Each row of a before or after table is a point. One or more steps were done to the points. Then noise was added and the rows were shuffled. The steps act on columns, c1 being the first. Write out the steps. A step turns or swaps two columns, mirrors them in a line or flattens them onto one, adds a multiple of one to another, or multiplies or shifts one. Angles are multiples of 10 degrees, from the lower column toward the higher: turns from -170 to 170, lines from 10 to 170 but not 90. Use the fewest steps. Two steps may share a column if one is a turn and the other turns, adds or multiplies; they go together, in the order done. Otherwise the lowest column goes first.
In the rows, zero is written as 128.

Before:
[[107,141,71],
[149,216,161],
[121,150,40],
[114,110,76],
[149,113,140],
[170,118,110],
[49,99,187],
[130,147,112],
[104,101,141],
[189,162,191],
[128,128,126],
[89,133,173],
[121,136,167],
[151,197,207]]
After:
[[195,157,255],
[126,151,122],
[130,102,188],
[209,168,212],
[129,128,176],
[195,102,241],
[90,130,190],
[127,139,213],
[140,144,92],
[55,171,236],
[144,140,160],
[108,126,126],
[146,91,158],
[111,162,224]]
Steps: turn c1 and c2 by -50 degrees; shift c3 by 50

Before:
[[122,93,167,101,84,116,110,114,173],
[131,78,89,80,121,81,117,134,161],
[134,198,99,249,121,174,130,108,197],
[141,95,134,80,126,133,124,153,133],
[113,117,162,77,102,79,151,117,135],
[98,104,160,116,83,86,107,155,128],
[32,128,70,99,109,222,122,106,142],
[145,104,122,88,110,96,91,103,117]]
After:
[[109,105,133,7,166,196,61,134,173],
[103,102,112,167,145,119,163,145,97],
[154,134,125,175,121,133,162,141,133],
[105,123,128,156,206,141,129,30,222],
[133,135,134,176,179,160,179,131,81],
[116,153,92,178,97,134,130,114,79],
[113,123,74,153,101,172,168,121,115],
[157,115,74,141,109,127,159,97,85]]
Steps: swap c1 and c8; turn c2 and c7 by -110 degrees; turn c3 and c5 by -110 degrees; multiply c5 by 1.3; multiply c4 by -1; swap c6 and c9

Before:
[[106,123,135,167,92,111,89,75,122,195,153,157,129,57,98,147,158,122],
[48,132,200,85,94,134,189,82,195,155,52,147,161,150,210,134,207,120],
[102,87,122,75,153,158,95,124,113,137,127,135,156,93,187,65,104,76],
[167,82,152,180,199,175,166,98,112,78,118,118,71,78,193,133,98,70],
[157,164,97,182,115,184,84,143,141,105,85,164,73,144,172,136,99,151],
[165,97,92,116,107,136,187,204,166,196,134,66,170,64,100,129,135,106],
[129,175,78,128,163,84,98,158,117,154,106,185,98,151,165,120,209,98],
[177,152,176,104,173,130,93,179,181,121,149,99,93,146,83,93,134,146],
[74,107,169,91,96,175,179,161,104,127,107,148,143,112,136,176,135,169],
[71,103,101,101,188,123,122,91,153,72,137,82,162,161,118,123,204,161],
[177,119,107,88,204,80,147,169,76,196,168,179,144,168,117,181,153,154]]
After:
[[131,109,96,97,188,117,121,90,152,45,129,76,200,129,120,138,203,167],
[57,202,202,83,93,81,192,88,199,88,158,150,188,120,117,98,202,119],
[106,158,122,71,151,55,93,124,113,119,176,134,122,84,122,133,99,83],
[166,182,101,186,114,111,88,140,134,139,147,167,76,175,182,118,98,152],
[118,117,109,89,205,149,141,169,73,205,61,186,188,156,83,133,152,154],
[165,98,180,104,175,162,99,180,181,160,146,101,100,165,150,140,137,149],
[63,99,136,167,95,144,93,74,121,152,95,150,60,75,114,137,158,125],
[93,131,170,86,102,93,176,164,95,83,95,149,133,105,160,118,131,174],
[98,91,88,115,103,110,187,205,165,202,130,73,118,51,127,127,135,108],
[114,182,75,130,157,168,97,158,112,143,146,178,116,164,102,117,208,95],
[193,162,153,180,200,40,166,95,111,131,129,113,8,124,133,124,98,70]]
Steps: turn c1 and c10 by 50 degrees; turn c2 and c15 by -60 degrees; turn c6 and c15 by 120 degrees; turn c11 and c16 by 120 degrees; multiply c16 by 0.4; turn c13 and c14 by -40 degrees; multiply c13 by 1.6
